Every row gives one point. To make a cloud, some directions were put in groups of two or more. Within a group, all points are equally far from the middle, so they leave a hole (a ring in 2 directions, a hollow ball in 3). The other directions are filled evenly. Then the cloud was stretched, turned, moved and blurred a little. How many holes are there, and how many directions does each take, smallest first?

Cloud (15 x 2)
[[-57 -17]
 [-29 -50]
 [-40 -15]
 [  0  29]
 [ -9  40]
 [ 13  22]
 [-64  -9]
 [ 20  28]
 [ 19   5]
 [ 10 -36]
 [-64  11]
 [ 17  34]
 [-33  10]
 [-56 -18]
 [-46  10]]
Holes: 0

Cloud (21 x 3)
[[ 21 -11 -59]
 [-23  -4  17]
 [ 16  -9  44]
 [ 53  -6 -47]
 [  6 -17  39]
 [  1 -17 -49]
 [ 26  11 -52]
 [ 59  16  -8]
 [ -8  -9 -40]
 [-14 -38 -22]
 [ 12 -34 -61]
 [ 49  29  23]
 [-16 -29   9]
 [ 51  15 -36]
 [  4  21  54]
 [ 31 -44  30]
 [ 55  11  14]
 [ 39  20 -44]
 [ 45  25 -37]
 [ 45  12  31]
 [ 51  -5  23]]
Holes: 1 (2)

Cloud (27 x 4)
[[ -7  -8  69  10]
 [ -9  12 -13 -12]
 [-41  29 -12   6]
 [  5 -23 -17 -10]
 [-22 -15   7  47]
 [-28  37  53   3]
 [-11   6 -23   6]
 [-37  77  48  25]
 [-28   7 -48 -16]
 [  3 -25  29  13]
 [-60  32 -14  34]
 [-28 -18   0 -23]
 [-60   3 -44   8]
 [-18  32 -49  25]
 [-30  27 -16 -18]
 [-28 -22  17  18]
 [-43  55 -29  14]
 [ 21   7  66  17]
 [ 13   9  88  33]
 [-16  -3  22  41]
 [-46  71  27  27]
 [ -8  -8  93  22]
 [-34  17  30 -22]
 [-50  -9 -12  31]
 [-24  38  22  25]
 [-36  23 -59   5]
 [-34  23  43 -15]]
Holes: 0

Cloud (46 x 6)
[[-30  35  20  26   9  12]
 [  4  26  49   4 -19  16]
 [ 20 -45   9 -38 -10 -44]
 [ -6  -3  -2 -47  64 -54]
 [ 40  -9  31 -51  21 -40]
 [-16  13  17 -12 -72 -68]
 [ 23  54  -2 -37  -6 -28]
 [-30  10  31  16 -11   4]
 [  3 -11 -10  34  27 -42]
 [ 30  -9  32  -7 -57  -8]
 [ 45 -23 -24   0 -40 -34]
 [-33  20  13 -71  10 -45]
 [ 33  27  37   6  27 -24]
 [ 40 -15   6 -31   8  58]
 [ 18 -45  30  52 -22  -3]
 [ 24  17 -33 -24   8 -14]
 [-16 -46  66 -21  28 -18]
 [ 47  20   0  -2  -8 -53]
 [ 10 -11  29   7   6 -79]
 [  1  23  72 -31  23 -30]
 [  4 -17  16  81  18  15]
 [ 10  23  16  31 -30 -66]
 [ 50  25  17 -58 -19 -57]
 [ -8 -31   8 -28  13  28]
 [ 20  36 -51  23 -17  -8]
 [  5  27 -24  -1  30 -61]
 [-14  55  71 -33   9 -59]
 [ 15  -5  30  35 -13  20]
 [  9  32  34 -32 -34  11]
 [-49  19  -7 -90 -14 -19]
 [-27  35  14   0 -44 -49]
 [-42 -10 -17  -5  32 -57]
 [-17 -29 -47  -1 -22 -42]
 [  9   0 -16 -20  29 -57]
 [ 48 -27  -2  38 -16 -34]
 [ 78  18  44 -32 -38 -15]
 [ 10  41 -14 -12 -25 -20]
 [  4  49  31 -27  -8   0]
 [ 21  11  23  -2 -58 -27]
 [ 14  23  44 -13 -96 -37]
 [-29   0  31 -56  36 -52]
 [ 20 -36 -49  20 -10  14]
 [-27 -39  34 -33  53  35]
 [-20  -6  30   5  -7  39]
 [ 11 -15  13 -48  11  11]
 [-36  38 -10 -32  16  -4]]
Holes: 0

Cloud (89 x 8)
[[-38 -41 -22  20 -41   9 -24 -68]
 [ 33  50 -33  -1  10  41 -28  -1]
 [ 60 -31 -26  10  22  -4  29  37]
 [  1 -19  42  23 -53 -38  18 -56]
 [ 30  30 -42 -32  -3  34  51  -7]
 [-27 -46   8  25 -44   7  56 -43]
 [ 45  -5 -38  17 -19  65  38 -10]
 [ -7   8 -42 -15 -48 -22 -27 -15]
 [-89  25  -2  15 -24   1  12 -30]
 [-50 -33  30  56 -43 -39 -15 -30]
 [-45  46  -1  25 -40 -24   5  12]
 [ 19 -59 -55 -44  38  17 -16   8]
 [ 11 -36 -37   9   1 -17  19 -45]
 [-28 -49  -1  41  37  10  -2 -17]
 [-20 -45 -12  -2 -29  49  56 -28]
 [ 34  20  31  13  25 -50 -38 -10]
 [-16  24  -6  -7  -1 -40  32  35]
 [-30 -27 -56 -30  49  31 -21 -30]
 [-46  21 -49   9 -19  23 -27 -53]
 [-34  23  -6   4 -48 -25  39  33]
 [  4  41  12  39   4  31   4 -30]
 [-76  41 -25  14 -24 -19  -8 -24]
 [ 23  21 -37  41  -4   2 -10  29]
 [ 15   7 -55 -18 -57   2  56  33]
 [ 19 -41  19  36  25  37  17 -11]
 [ 21  20 -17 -32 -43  56  31   5]
 [  7  47  23  56 -37 -33 -24 -26]
 [-18 -72  37   6   3  19   5  -6]
 [ 23 -47  -5  -4  18   3  40  43]
 [ -1  40  44  29 -68 -28  36 -15]
 [ 12  28  -7 -37   6  50 -11  -3]
 [-11  24  -2 -11  19  35 -44  25]
 [ 17 -22  11  22  41 -46 -54  -1]
 [-45 -27  -9  -8 -74 -23  60 -19]
 [-16 -56  20  35 -19 -50  -2 -13]
 [ 34  -2 -35   1   7  35 -71   2]
 [ 41  16  48  14 -64 -11   7  -7]
 [ 61  31 -20  43   0  22  -1  17]
 [-97 -11 -19 -25 -28  -5 -26 -25]
 [ -7  -1 -25  15  50  44 -65  -2]
 [-21  14   6  37 -53  27  63 -25]
 [ 57  13  13  35 -11  38  44   5]
 [-95 -11 -39 -30 -22  21  21 -17]
 [-61 -37  40  26 -43 -30 -11 -57]
 [ -8 -16  25  30 -82 -12 -14 -11]
 [ 22  14  57   9 -30  -3 -10 -49]
 [  9  13 -44 -25 -29  27   6 -51]
 [ 42 -49 -26 -12 -30  -2  21  36]
 [-58 -20 -18 -48 -22   0  28 -38]
 [ 14  -9  16   6  -5 -59 -34 -34]
 [-32 -24  -9 -33 -32 -13 -30  21]
 [ 16 -29 -23 -57   1   7 -18  29]
 [ 14 -32 -48 -45  -2 -21 -15  11]
 [-69 -34 -37 -39  11  22  33   2]
 [-15  56 -13   7 -31 -16 -36  -1]
 [ 33  10  66  14   4   4  -8 -20]
 [-12  -8   2  20 -54  19 -61 -30]
 [-28   4  35  33   2 -14 -35 -73]
 [ 33 -27  28  49  32  34 -48 -25]
 [  9  34  23  12  31  18 -32 -39]
 [-69   6   6  51  -3 -17 -33 -49]
 [  8 -29  40   8  48 -25 -62  -5]
 [  9  24  -5  53 -53   8  38  18]
 [-13  34  46  35 -40  10 -32 -51]
 [-71 -48 -11 -14 -57  19  -2 -42]
 [-34  31  41  20 -57 -49  20 -30]
 [  1  43 -24 -25 -31  42 -15   8]
 [ 34  10 -38  -7  51  50  -2  -2]
 [ -6  21  28   7 -75  31  29 -13]
 [  4 -70  -4  25  41 -13 -28 -21]
 [ 24  26  45  61 -31  11 -32 -41]
 [ 12   2 -53 -37  -1 -15 -35  18]
 [ 17 -50  -5  46  14  45 -49 -18]
 [  0  15 -26  21  21  15  30 -38]
 [  6 -12 -39 -49 -24 -15  45  38]
 [ 28   1 -40 -19  19 -20 -11 -36]
 [-28  13   2 -17  34 -38 -16  24]
 [ 38  23 -16  22 -11 -41 -29 -27]
 [-31 -49 -14  55 -18  27   5 -37]
 [-26 -16 -28  28 -33  45  29  26]
 [-29 -38  -6   4 -75  39 -10 -18]
 [-28  -2 -38 -13  59 -16 -33  21]
 [-68  -4 -35 -35 -40  -7  -9  14]
 [ 41  17  38  64 -37 -12   9 -45]
 [ 25 -10 -29  41 -59 -14  -3 -24]
 [ 29  -3 -44 -13  13  30 -67  13]
 [-31  39 -10 -16 -40 -42 -20 -12]
 [ 54 -47  13 -14  -9  28  41  -3]
 [-38  -9 -78 -19 -38  37  -3  13]]
Holes: 2 (4, 4)

Cloud (107 x 9)
[[ 23  -8  53  17 -13   5 -29  41 -27]
 [-21 -25 -49  22  -2   8 -56 -20  37]
 [ 27 -19 -94  -4   0 -20 -18  58  28]
 [ 33 -83  -9  -3 -20 -11  -4 -32 -14]
 [ 40  39   5  20 -26   7 -41   6  46]
 [ 39  -1 -41  -7  25  68  14 -20  -5]
 [ 46 -19 -46   0 -56  37 -54   1   2]
 [ 59  -7 -39 -10  -7 -24  23  38 -29]
 [  8 -25 -71  26   8  21  -5   6 -68]
 [  1 -63   5  -4  20  49   0 -33 -17]
 [  7 -46  22 -11 -33  31   0 -17  -6]
 [ 67 -33 -14  42  20  35 -40  57  -5]
 [ 13  20  -2  -5 -46   8 -42  79  -2]
 [ 68  -6 -26  44  17 -12   5 -21 -32]
 [-47 -53 -43   5 -33   6  14 -35 -21]
 [-47 -38 -38 -31 -26 -14  17 -16 -20]
 [-19 -41 -53 -39 -31 -30 -38 -37 -12]
 [ 47   6 -38   9 -62  10 -36  -4 -33]
 [ -6  22   1  -1 -30  25   6 -56  62]
 [ 42  41 -20 -12 -34   0  -6   2  53]
 [ 22  49 -31  -5   9 -40 -11 -23 -44]
 [  2 -34 -64   0   8  -5 -71  -6  19]
 [ -5  16 -32   9 -23 -51 -72  14  -1]
 [  0 -15  23  35 -51  29 -30  -2  56]
 [-44 -11  -6   4   6 -32  17 -45  15]
 [ 37  21 -13 -28  -7  52  16  -2  -2]
 [  3 -75 -30   2 -12  13  42 -24  47]
 [ 41  25 -19  -1  10  41 -59  12  40]
 [-37  21  -8 -12 -30 -25   4   4 -62]
 [ 14 -52   5  32  43  44 -31  22 -11]
 [-21 -77  -9 -10  44   0 -31   0  10]
 [ 55 -30 -49  17  54  36 -23  31  34]
 [-21  28 -24  10 -48 -69 -47  17  17]
 [-10 -87 -22  -8 -23 -15 -26  36  25]
 [-48 -44 -31  50 -27   9   7  28  23]
 [-14 -10 -23   1  49  -7  -5  33  14]
 [-58   5 -27   4 -19   6 -18 -36  61]
 [ 46  10  -3  20  29  21 -42  42   5]
 [ 69 -18  -8 -26 -23 -31 -55  12  -8]
 [ 37   2 -20  33 -40  41   5 -53  16]
 [ 16 -29 -29  -8 -47  37  16 -53  40]
 [ 16 -64   7  31 -11  51 -26 -61  -7]
 [ -7 -56 -24  -7   5  32 -19 -80  -3]
 [-48 -15 -47  21  -7  44  26 -17 -19]
 [ 27 -26 -75 -20   5 -27 -71  38 -17]
 [  0 -19  -9  24  42  41  -7  27  26]
 [-42 -29 -30 -19 -55  51  -6  -4  -5]
 [ 38 -25 -67   8 -15 -58 -27  50  23]
 [-40  -2 -37  14  -8  -2  -7 -50  41]
 [ 11  42 -30  -7 -37 -25 -69  -6 -53]
 [  0  22 -10 -20 -80 -56   7 -22   1]
 [ 36 -19 -31  31  53  33 -35  35   9]
 [-16 -53 -23  15 -37  38 -19  23 -29]
 [  6 -45  38  44 -10  16 -38 -17  10]
 [ 42   7 -32  55  41  16 -10  10  -8]
 [ 59  24 -17   7  15 -19   4  24   5]
 [-10 -44 -33  25  23  10 -42  34 -49]
 [ -8   7 -47  -6 -57 -56   3 -18   3]
 [ 60  -8 -33 -11  16  58 -33 -20 -21]
 [-44 -64 -24  33  28  60 -19 -16  48]
 [-18 -64 -54  20 -46  35 -50   2  48]
 [-56 -44 -19   0 -13  19 -44 -11  16]
 [ 33 -19 -18 -26 -20 -14  19  36 -40]
 [  8 -35  16 -30 -34 -30 -32  19  56]
 [ 64  -3 -10   4   6  11 -50 -25 -37]
 [ 63  18 -11  -1  20 -33 -25  42  20]
 [ 38  25 -18 -13  -7   6 -16 -55 -14]
 [-12  17   4  -2 -69 -65  -7  17  42]
 [-10 -26  20 -28  12  47 -29   5  30]
 [ 14 -31 -60  18  15  19 -56  40 -45]
 [ 45  -6 -65   4 -28 -19   3  21  25]
 [-72  15 -15  25 -66  24  19 -44  -6]
 [  7 -84   9   8   9  54 -23 -21  14]
 [ 25 -37 -95   2 -11  51 -20  14 -35]
 [  8 -44   7  16 -30  14 -26  54 -11]
 [ -2  -9 -30  12  15  -3 -12   3 -82]
 [  4 -60  -3   3  -2 -20  18   4  57]
 [-11  -8  19  -9 -23  21 -20 -16  82]
 [ -2 -45  11   0 -36  -7 -21  22  53]
 [ 11 -48  34  20 -36   5  -4 -17 -34]
 [ -2 -38 -25   2  41  63 -39  18   8]
 [  9  14  17  24 -11  67  24 -23 -24]
 [ 21  -5 -19 -29 -78  34 -30 -35  22]
 [-19 -25 -16 -44  -3 -37 -59 -33   5]
 [  0 -29 -26  17  49  54   3  21  39]
 [-25 -27 -12  29 -60  45  37 -21  37]
 [ -6 -36 -55   1 -52  -6 -29 -36 -25]
 [-21 -15  18  49  -9  33 -11 -34  50]
 [ 11  35 -43  47  11  41 -35  -5  19]
 [ 36 -17 -15  51  29  58  -3  38  21]
 [ 29  22  -8 -11  14  29 -40  -4 -47]
 [-36 -32  -9  25   1 -21 -49 -18  16]
 [ 52  17 -26 -19  -3 -10   3 -30   9]
 [-14 -32 -20  62 -44  61  41   2  -6]
 [  8  30 -52  25  17  11   1 -11 -33]
 [ 58  12 -27 -37  -6 -28   6 -19  14]
 [-19   4 -50 -49 -34 -25 -30 -53  -9]
 [ 14 -33 -24   7  17 -23  12 -59  10]
 [-33   2  -6  18 -87  24 -57  -1  34]
 [ 64 -49 -49  -7 -27  27 -25 -23  -4]
 [-61   9  -6  22 -37  34 -35  31  18]
 [ 50  -6 -14   9  29  38 -49   4 -43]
 [-25 -37 -16 -18  22  32  13 -39 -24]
 [ 62 -49 -28  18  36  11 -17  72  16]
 [  2 -48  20  34  10  60  -6 -31 -39]
 [  2  10 -66   1  32 -13   7  14 -17]
 [  1  60 -44  23 -14 -26 -16 -10 -19]]
Holes: 3 (2, 2, 2)
